Each row of a before or after table is a point. The points were changed in one or more steps. Then noise was added and the rows were shuffled. The steps act on columns, c1 being the first. Name the steps. A step turns or swaps two columns, mirrors them in a line or flattens them onto one, adds a multiple of one to another, or multiplies or shifts one. Angles are multiples of 10 degrees, from the lower column toward the higher: turns from -170 to 170, lines from 10 to 170 but not 90. Use the fewest steps. Two steps may share a column if one is a turn and the other turns, adds or multiplies; they go together, in the order done. Otherwise the lowest column goes first.

Before:
[[49,2,31],
[44,-48,16],
[-5,-88,10],
[-68,61,-5],
[45,-86,32],
[8,27,-27],
[-46,-79,3],
[-30,16,0],
[86,-20,-4],
[44,23,-32],
[-17,47,51],
[13,-19,-15],
[37,37,-10]]
After:
[[48,-21,-15],
[-2,-48,86],
[2,25,-22],
[-22,-25,-2],
[46,-9,-46],
[-36,81,16],
[-45,-81,-11],
[28,61,24],
[13,98,48],
[-68,60,3],
[47,13,49],
[74,45,-6],
[13,-27,-39]]
Steps: mirror c1 and c2 in the line at 10 degrees; multiply c3 by 1.6

Before:
[[46,-14,-14,48,69,8,13,6],
[-27,22,58,-28,-32,24,27,35],
[-8,-4,-18,-37,-45,57,1,48],
[-8,10,-99,24,29,22,83,-59],
[58,-48,-102,-16,4,-13,70,-58],
[35,5,-78,56,6,-49,47,-66],
[-10,-2,15,-51,57,-10,-48,9],
[24,28,4,-32,54,-35,7,69],
[27,62,33,-52,-37,66,-9,16],
[29,-49,-46,-5,-5,13,81,-65],
[-24,25,24,-10,-56,40,-31,46]]
After:
[[53,26,-103,-52,28,-13,70,-47],
[9,106,8,-16,7,-31,2,85],
[-26,97,-18,-48,-60,66,4,32],
[25,-159,-78,62,38,-43,39,-50],
[-30,-56,-95,28,60,18,79,-41],
[10,0,-50,-42,25,7,78,-61],
[-19,143,14,-56,45,-15,-45,40],
[-34,36,19,12,-68,46,-27,17],
[31,-145,-11,37,55,9,9,43],
[-44,88,60,-10,-40,23,33,15],
[14,160,35,-4,-38,63,2,-6]]
Steps: shift c1 by -10; multiply c4 by 3; turn c2 and c4 by 70 degrees; turn c5 and c8 by 30 degrees

Before:
[[14,26,84,39,48,-39,87,13,43,13,12,23],
[-74,91,18,7,-107,49,74,-17,-14,27,-45,4],
[42,39,13,-27,-99,-25,-66,-52,56,58,42,85],
[-14,40,18,-56,3,62,-19,37,28,36,-32,-20],
[5,-27,45,-44,35,37,-25,44,-46,11,90,11],
[16,9,-19,-4,3,14,58,8,-29,-12,2,-40],
[-64,17,-27,-4,37,-13,-11,-16,24,-60,26,12],
[-24,3,47,-69,-36,-40,76,-21,-21,-14,95,-22],
[-37,20,-9,21,14,-91,29,20,-73,33,65,-33],
[-56,2,30,-68,2,6,4,-24,-66,-12,-14,12],
[-7,95,87,18,-83,8,11,-40,35,-2,-25,5]]
After:
[[-73,90,17,-27,-106,-66,57,-38,-25,-13,-72,49],
[16,8,-17,9,-6,-7,71,-12,26,4,-18,5],
[-25,4,47,56,-40,97,73,-40,7,-45,-32,33],
[-7,95,84,-9,-66,-27,4,-60,-62,17,-55,10],
[-56,4,30,51,-22,-13,-5,-44,63,-45,4,13],
[14,26,84,-34,58,34,51,-7,-25,22,4,74],
[6,-27,44,20,18,46,-25,25,56,-41,-66,-7],
[-64,17,-28,47,44,29,-17,-36,-11,38,-19,2],
[42,38,13,-27,-74,48,-105,-71,-89,-59,-34,21],
[-36,20,-11,-39,-12,109,44,-1,74,-8,17,-4],
[-15,41,18,9,10,-65,-2,17,-26,-66,-54,-27]]
Steps: turn c6 and c11 by -130 degrees; add -0.7 times c2 to c11; turn c4 and c10 by 130 degrees; mirror c5 and c9 in the line at 10 degrees; turn c7 and c12 by 40 degrees; shift c8 by -20

Before:
[[10,-15,2,54,-6,-124,33,8,10,-53,31,81,-9,46,-22,-48,-53,-26,-23,28],
[-17,22,-18,-34,-19,53,-58,11,51,9,-5,-50,50,-3,-52,-7,-46,5,8,-81],
[-29,17,-18,19,-41,-42,-65,-31,-60,101,-2,-21,-37,-15,9,61,-10,26,12,-61],
[24,-1,2,91,-5,-56,18,65,44,-35,19,100,36,40,0,16,-33,47,-25,64],
[47,53,-5,-54,-28,18,-27,-10,76,19,-6,-98,19,-9,-10,48,-50,-28,-38,-37],
[-23,-33,44,12,-15,13,-54,-39,-77,97,2,10,-61,-25,-27,23,32,40,-49,-29],
[97,-44,-30,84,2,-37,73,27,-33,-47,-3,77,27,51,15,-27,-31,63,11,58],
[-36,-53,22,-8,-34,-33,-26,13,-1,40,63,-40,25,-21,-21,27,41,20,-2,-53],
[-20,-10,15,41,-28,3,-83,-69,-57,55,10,-12,16,-49,7,26,43,-7,-2,-14]]
After:
[[12,-33,46,23,49,-26,-25,33,-77,95,2,9,-61,-52,-30,34,33,40,-50,-30],
[-88,-44,-28,-74,-72,97,13,47,-33,-48,-3,77,27,102,15,-18,-30,65,12,58],
[129,17,-19,14,57,8,-53,36,-61,99,-2,-19,-35,-32,11,72,-11,25,13,-61],
[28,-8,13,29,76,-17,-46,75,-59,56,8,-13,16,-98,9,34,44,-5,-1,-19],
[122,-54,23,-8,17,-7,-38,-13,0,40,65,-40,25,-44,-22,38,40,21,-1,-53],
[224,-18,1,-39,-33,87,0,36,11,-55,33,81,-9,92,-19,-37,-55,-23,-21,28],
[-77,23,-18,14,54,-47,-30,-34,49,9,-7,-50,49,-5,-51,1,-46,5,7,-82],
[-111,53,-5,45,23,24,-31,-34,76,17,-7,-98,17,-16,-9,57,-49,-28,-37,-39],
[68,1,1,-106,-17,52,0,30,43,-36,20,105,39,78,-2,25,-34,50,-27,63]]
Steps: turn c1 and c6 by 130 degrees; multiply c1 by 2.5; turn c4 and c8 by 130 degrees; turn c5 and c7 by 80 degrees; multiply c14 by 2; shift c16 by 10

Before:
[[31,45,-29,-55,-17,9,-28,6,-21,-29,-30,128,15,6,-13,43,-80,76,39,41,-5,-22,68,5,6,94,36,16,-82,-8,-20,13,-17,-17,12,28,13,46,5,-36,17,92,51,32,13,1,5,-36],
[-35,31,-51,-40,-1,-66,15,-17,-7,50,27,-17,29,17,-40,-24,-4,-43,45,12,-56,-47,-11,-17,-81,-42,21,-56,-57,0,-25,7,-1,-8,-35,-8,10,-59,-11,0,-99,64,55,29,3,-41,13,-24],
[30,-43,-4,-24,-13,2,-15,-12,45,-19,-26,-2,31,-11,-27,44,-23,21,-23,51,3,-98,-64,-34,-11,9,5,-13,8,-87,115,18,-19,14,-10,8,-43,7,30,43,13,69,6,-54,18,-34,15,-9],
[12,54,-21,-49,-32,-5,4,-18,-57,-8,35,-13,4,-47,21,40,-29,10,-42,25,21,-61,-26,-23,-194,-19,83,-60,94,-89,-22,-212,-19,5,-29,27,-28,-25,15,-29,43,40,6,19,-33,-39,24,-4],
[17,30,-48,-29,-4,-51,-17,5,-6,0,58,-7,-4,-7,21,-4,112,14,23,16,-60,6,8,54,32,-52,11,-65,-87,2,-40,-20,-39,40,11,8,-22,88,-6,-33,-50,92,72,-34,6,-16,11,-20],
[13,45,-20,-7,2,18,-37,-31,-13,-32,20,55,-6,-4,-136,21,-75,-30,3,-143,-16,2,-44,72,16,156,146,-77,-71,-2,-41,-17,-28,10,24,-38,15,46,58,1,-46,70,-34,-4,-2,-18,27,31],
[30,-16,102,31,-13,20,-34,-7,126,82,34,-66,17,-6,-1,42,-68,-33,27,8,-31,-1,-44,5,21,6,9,-87,-43,-20,-24,12,17,-3,28,31,-91,78,36,-7,40,83,59,-39,28,-50,-5,-38],
[32,41,-37,22,-4,-101,-52,-32,-44,53,-17,-72,61,-30,15,4,-63,-18,-8,35,-38,4,16,29,41,30,91,-60,0,-42,-30,-69,-7,-12,-80,23,0,49,17,68,-47,-2,-8,-7,-43,72,4,-36],
[-33,46,-21,26,17,21,-58,-19,-50,7,-33,89,68,6,-4,-55,-82,-15,38,-68,39,-48,5,-43,26,-37,52,-88,76,-22,-5,4,107,-11,-1,-18,-4,96,38,-33,-18,29,55,14,34,-57,-18,-31],
[-45,45,44,-46,67,-26,96,-19,-39,38,12,-46,49,9,-36,50,-71,48,38,-5,-14,-111,37,-42,-5,-24,45,55,-68,13,20,21,-23,0,-50,9,13,-37,-14,-19,19,69,51,30,14,-61,34,4]]
After:
[[-35,29,-53,-17,-1,-100,11,-17,-6,53,89,-19,29,21,-40,-29,-9,-38,46,12,-55,-47,-9,-18,-81,-42,23,-56,-56,-2,-25,9,2,-4,-36,12,14,-55,-6,-6,-58,66,55,31,-3,-13,14,-23],
[13,46,-15,17,5,-12,-38,14,-12,-34,45,52,-1,2,-135,20,-65,-27,6,-102,-17,0,-47,70,14,151,148,-78,-73,-5,-39,-19,-30,8,23,65,17,47,57,2,-29,73,-37,-3,58,0,23,32],
[31,44,-28,-35,-18,-20,-34,62,-25,-29,-24,127,15,5,-9,42,1,79,44,23,-5,-22,69,7,3,98,34,16,-86,-10,-22,15,-17,-23,15,60,14,49,6,-40,1,91,49,39,-12,-18,9,-35],
[32,-18,104,48,-14,-13,-38,43,124,82,32,-63,18,-8,-3,47,9,-32,28,-10,-29,-1,-43,7,21,6,15,-87,-44,-16,-24,11,21,-4,30,61,-95,81,37,-5,63,82,61,-72,7,-22,-13,-39],
[-42,40,40,-29,65,-57,100,30,-42,36,34,-47,51,10,-36,51,-14,48,40,-10,-15,-111,31,-42,-4,-22,42,59,-63,14,22,22,-25,1,-52,68,11,-36,-12,-18,40,66,50,45,5,-39,33,5],
[10,57,-16,-32,-34,-34,5,5,-56,-5,25,-20,6,-48,23,39,17,12,-37,32,20,-63,-26,-20,-191,-17,85,-60,94,-86,-20,-210,-18,5,-32,42,-28,-25,16,-30,67,37,6,36,-15,-4,24,-9],
[26,-43,-10,0,-19,-29,-14,6,46,-18,-3,-3,33,-13,-28,44,0,18,-25,28,5,-96,-62,-36,-9,12,8,-9,15,-84,113,19,-14,19,-5,27,-45,12,25,45,13,66,0,-71,-18,-41,17,-14],
[-35,46,-20,51,14,-11,-56,32,-51,7,16,90,66,7,0,-54,-45,-15,38,-65,42,-50,9,-42,24,-32,51,-89,84,-18,-6,-1,104,-9,7,68,-3,93,34,-31,-10,32,54,33,38,-65,-17,-29],
[35,35,-36,44,-3,-131,-49,19,-50,52,-31,-71,64,-31,15,3,-2,-19,-11,45,-40,3,12,25,41,28,84,-62,-2,-43,-32,-73,-10,-12,-79,72,-4,44,17,71,-71,-7,-11,5,-31,37,5,-39],
[17,30,-46,-16,-3,-87,-19,-60,-8,3,72,-9,1,-9,27,-2,45,13,27,9,-57,0,12,51,32,-53,11,-62,-88,3,-33,-19,-38,35,11,-81,-18,89,-6,-32,-17,89,69,-31,-6,28,10,-21]]
Steps: shift c4 by 20; shift c6 by -30; turn c17 and c36 by -70 degrees; turn c8 and c36 by -40 degrees; add -0.3 times c9 to c44; turn c11 and c46 by 40 degrees; turn c11 and c41 by 30 degrees; flatten c20 and c45 onto the line at 150 degrees
